Every row gives one point. Each copy is the shape, with its points in the same order, stretched, turned, moved and blurred by noise. Is it also mirrored, or only turned?

Shape (7 x 3):
[[-6.3  3.2  4.4]
 [-0.6  3.0  0.1]
 [-3.7  0.9  1.6]
 [ 6.1 -0.7 -0.8]
 [ 5.8  4.2 -2.9]
 [ 1.3  2.9  5.1]
 [ 7.7  2.9  1.0]]
Copy 1 (7 x 3):
[[ 5.2 -1.7  6.1]
 [ 2.0  2.1  1.7]
 [ 2.8 -1.3  4.0]
 [ 0.2  2.7 -3.7]
 [-0.2  7.7 -2.0]
 [ 5.9  3.1 -1.2]
 [ 3.2  6.4 -4.3]]
Copy 1 is: only turned
Copy 2 (7 x 3):
[[ 5.0  0.4 10.4]
 [ 2.8  2.0  2.7]
 [ 2.3  2.0  6.7]
 [-3.5 -1.1 -3.9]
 [ 1.6  1.7 -5.4]
 [ 1.1 -4.5  3.1]
 [-1.4 -3.8 -5.6]]
Copy 2 is: only turned
Copy 3 (7 x 3):
[[-3.7 -4.5  1.2]
 [ 0.6 -0.8  2.0]
 [-2.3 -0.2 -0.6]
 [ 5.8  1.3 -2.7]
 [ 5.8  0.5  3.5]
 [ 3.1 -6.8 -0.5]
 [ 7.9 -3.5  0.3]]
Copy 3 is: only turned
Copy 4 (7 x 3):
[[-2.2  8.6  3.8]
 [-0.5  2.1 -2.5]
 [-0.6  4.0  2.6]
 [-1.2 -5.3 -3.8]
 [ 0.2 -3.4 -9.7]
 [-5.0  3.4 -1.2]
 [-3.3 -3.4 -7.8]]
Copy 4 is: mirrored

Shape (10 x 6):
[[-2.3 -1.7  1.1  4.5 -0.8  5.1]
 [ 5.2  2.0 -1.9 -3.3 -0.9  1.9]
 [ 6.8  2.4  0.2  0.4 -2.6  0.7]
 [ 2.6 -0.6  1.5 -0.3  2.8 -4.6]
 [ 1.6 -1.5 -1.9  4.7 -2.7  3.7]
 [-6.3 -0.1 -0.6  2.4 -6.3 -1.2]
 [-6.7 -4.0  1.0 -1.3 -6.2  0.0]
 [-4.7 -4.2 -4.0  4.6 -2.9  1.5]
 [ 4.4  5.6  0.6 -0.5  5.9 -2.3]
 [ 0.8  1.9 -1.4 -1.6  1.1 -1.1]]
Copy 1 (10 x 6):
[[  5.8  -0.3   7.7  -0.5  -2.0  -1.0]
 [ -3.1   2.4   2.5   2.0   3.9  -3.2]
 [ -3.0  -1.5   3.9  -1.7   5.4  -4.1]
 [ -1.0  -3.5  -2.3   1.1   3.7   2.6]
 [  0.5  -2.8   9.1  -0.1  -0.8  -2.4]
 [  3.0  -5.1   3.1   2.2  -6.5  -6.9]
 [  2.2  -1.0   0.9   0.4 -10.2  -4.8]
 [  1.5  -4.7   7.7   3.7  -7.7  -1.5]
 [  1.2  -2.0  -1.9   4.4  11.0   1.4]
 [  0.1  -0.5   0.2   4.6   3.2  -1.4]]
Copy 1 is: mirrored
Copy 2 (10 x 6):
[[-4.1  9.3  2.6 -6.2  0.3  1.7]
 [-2.5 -3.6 -4.2 -0.8 -2.0  3.9]
 [ 1.5 -1.3 -1.5 -2.0  0.3  7.1]
 [ 1.3 -4.6  6.0  0.7  3.8 -0.8]
 [-3.8  7.8  0.7 -2.6  2.4  6.2]
 [ 4.5 12.5 -1.7  2.6 -0.4 -0.8]
 [ 1.4 11.7  1.5  5.0 -6.0 -1.2]
 [-4.1 12.4  0.1  2.4  4.0  0.5]
 [ 0.8 -9.5  0.5 -4.7  5.7 -3.7]
 [-0.7 -2.0 -2.0  0.1  1.1 -1.6]]
Copy 2 is: only turned
Copy 3 (10 x 6):
[[ -0.4  -4.4  -2.9   3.2  -5.0  -1.3]
 [  4.0   5.0   0.1  -3.0   0.3   2.0]
 [  3.8   4.6  -3.7  -0.2   4.0   0.8]
 [  1.0  -0.6   3.4   2.5   4.6   4.0]
 [ -1.6  -0.8  -5.4   0.5  -2.2  -0.4]
 [ -0.8  -8.9  -0.5  -1.2   1.4  -6.6]
 [  3.9 -12.5   0.9  -3.8  -0.3  -2.9]
 [ -5.7  -7.1  -2.5  -1.5  -4.5  -1.7]
 [ -0.1   7.4   4.9   5.1   2.8   1.8]
 [  0.5   1.5   3.5  -0.3   0.6   0.5]]
Copy 3 is: only turned

Shape (13 x 8):
[[-4.2 -1.4  0.5 -7.4  0.5 -4.4 -1.4 -1.5]
 [ 4.1 -2.7  0.3  5.7 -5.4  1.5 -2.3 -4.2]
 [-0.3  7.7 -7.7  2.5  3.7  1.6  5.3  1.5]
 [ 0.9 -4.6 -2.1 -3.1 -2.9  1.4 -0.5 -0.9]
 [-1.4 -0.9  4.1 -2.2 -3.7  3.4 -5.7 -2.1]
 [ 4.7  1.5 -3.9  5.9  6.8  2.7  2.0  2.1]
 [-1.4  3.1 -9.0  3.2  8.7  5.5  4.3  0.8]
 [-4.2 -2.1  0.0 -3.1 -6.7  1.4 -6.0  0.9]
 [-2.4 -2.2 -0.8 -3.0  1.0 -6.0 -4.7  2.9]
 [-3.8 -1.3  2.4 -3.0  0.3 -1.3  1.5  2.9]
 [-0.4 -1.9  2.8  1.3 -2.5 -0.4 -1.2 -2.9]
 [ 4.1 -0.8 -1.2 -0.6  2.2 -1.4  2.5  5.8]
 [ 5.0 -0.3  1.6 -6.6  1.3 -4.1 -2.9  2.8]]
Copy 1 (13 x 8):
[[ 5.7  0.8 -5.0 -0.5  3.9 -4.1 -0.7  1.2]
 [-5.1  6.0  1.5 -2.3  2.6  3.9 -2.5  2.3]
 [-9.6 -2.4 -6.0  0.4 -3.3  1.1  5.1  1.6]
 [ 1.7  1.2 -0.3 -2.2  0.2  0.4 -1.7  3.7]
 [ 3.4  7.1 -1.4  0.2  1.4  2.8 -0.5  2.0]
 [-7.4 -2.0 -2.8  2.3 -5.1  1.8  0.8 -1.4]
 [-5.9 -5.0 -6.1 -0.7 -8.2  3.5  4.9 -1.6]
 [ 5.0  2.8 -3.1 -0.3  4.2  2.9 -2.0  5.1]
 [ 3.6 -1.8 -5.6  2.3  5.1 -3.8 -3.9  1.4]
 [ 7.1 -2.7 -1.8  2.3  3.5 -1.4  1.2  1.3]
 [ 1.5  3.7  0.0 -0.6  3.7  1.1 -0.5  0.5]
 [-1.6 -3.8 -1.3  3.9  0.0 -2.2 -0.9  2.6]
 [-0.9  2.5 -3.3  3.7  1.1 -6.4 -3.6  2.8]]
Copy 1 is: only turned
Copy 2 (13 x 8):
[[ 0.8 -2.0 -2.1  7.6 -1.8 -1.9  4.2 -6.4]
 [ 6.4 -4.5  4.2 -4.7 -1.6 -0.1  1.5  1.2]
 [-4.4 10.4  1.4 -3.0  2.4  3.0 -2.8 -1.3]
 [ 1.9 -4.2  0.8 -0.8 -1.3 -1.3  0.7 -6.4]
 [ 2.7 -8.7  1.5  0.3 -1.1 -7.2  1.6 -0.4]
 [-3.5  4.5 -6.1 -7.7 -2.3  3.3 -3.9  0.2]
 [-5.6 11.3 -3.8 -7.0  0.1 -0.4 -3.6 -4.1]
 [ 0.0 -8.1  6.1  2.4 -2.9 -7.2  0.8 -3.9]
 [-2.5 -4.5 -2.4  5.6 -6.1 -1.3  2.0 -3.4]
 [ 0.3 -1.2 -1.8  6.1 -3.3 -1.9 -3.9 -4.7]
 [ 5.2 -2.5  0.7  1.5 -2.0 -2.6  0.1 -1.1]
 [-3.3 -2.0 -3.7  0.3 -2.4  4.6 -4.6 -3.0]
 [-2.6 -8.0 -5.1  2.7 -1.5  3.2  3.4 -2.3]]
Copy 2 is: only turned
Copy 3 (13 x 8):
[[ -4.5  -7.0   3.5   0.8   3.0   0.3   1.9  -3.3]
 [  0.3   7.4  -4.0  -1.7   2.1  -4.8   1.8   3.4]
 [  3.2   0.7   1.3  -2.2  -7.3   5.0  -8.8   4.6]
 [ -2.1  -4.8  -2.1   1.0   2.0  -4.4  -1.4   1.5]
 [  1.4  -1.5  -2.0  -1.3   5.4  -1.7   6.9  -0.7]
 [  4.5   3.0   5.3  -3.2  -5.1  -2.8  -5.2   8.1]
 [  3.1  -1.9   3.8  -4.7  -2.5   2.4 -10.2   8.7]
 [ -0.9  -5.3  -5.8  -3.3   5.2  -2.0   4.9  -2.8]
 [ -4.8  -5.2   3.7  -2.7   0.5  -4.5   4.4  -2.4]
 [  0.4  -2.7   1.4  -0.7   1.5  -1.5   0.8  -5.0]
 [ -0.5   2.7  -0.8  -1.5   3.6  -2.9   2.7  -1.1]
 [  2.5  -2.2   4.4   1.8  -3.7  -6.2  -2.5   1.1]
 [ -0.6  -6.2   5.8   4.9  -3.8  -4.8   3.1  -0.2]]
Copy 3 is: only turned
Copy 4 (13 x 8):
[[ -1.4   6.4   1.0   1.3  -4.1   1.7 -10.2  -4.7]
 [  5.5  -2.8  -5.0  -3.1  -2.9  -9.3   4.1   8.6]
 [  1.5   1.2   5.8   0.8  12.0   2.4  -4.0   6.7]
 [  2.1   2.2   3.2  -2.1  -5.2  -5.0  -2.8   1.2]
 [  0.3   0.7  -0.7   4.0 -10.7  -2.1  -0.1   1.9]
 [  5.2  -0.4   3.1  -1.4   4.5   0.0   9.6   7.7]
 [  0.8  -0.6  11.1  -4.5   7.5   4.3  -0.4  11.3]
 [ -3.1   4.2   0.4   3.1  -5.6  -5.2  -3.6   0.0]
 [  0.0   8.8  -3.4   2.4  -0.9  -1.8  -1.5  -3.7]
 [ -2.5   3.9   3.8   0.5  -0.9   1.9  -1.5  -5.2]
 [  1.9   0.1  -2.0  -2.1  -4.3  -3.7   0.4   2.3]
 [  4.2   4.5   3.4   1.5   2.9  -1.8   4.3  -4.4]
 [  5.8   8.3  -2.0   8.3  -4.6  -1.1  -2.0  -5.9]]
Copy 4 is: mirrored
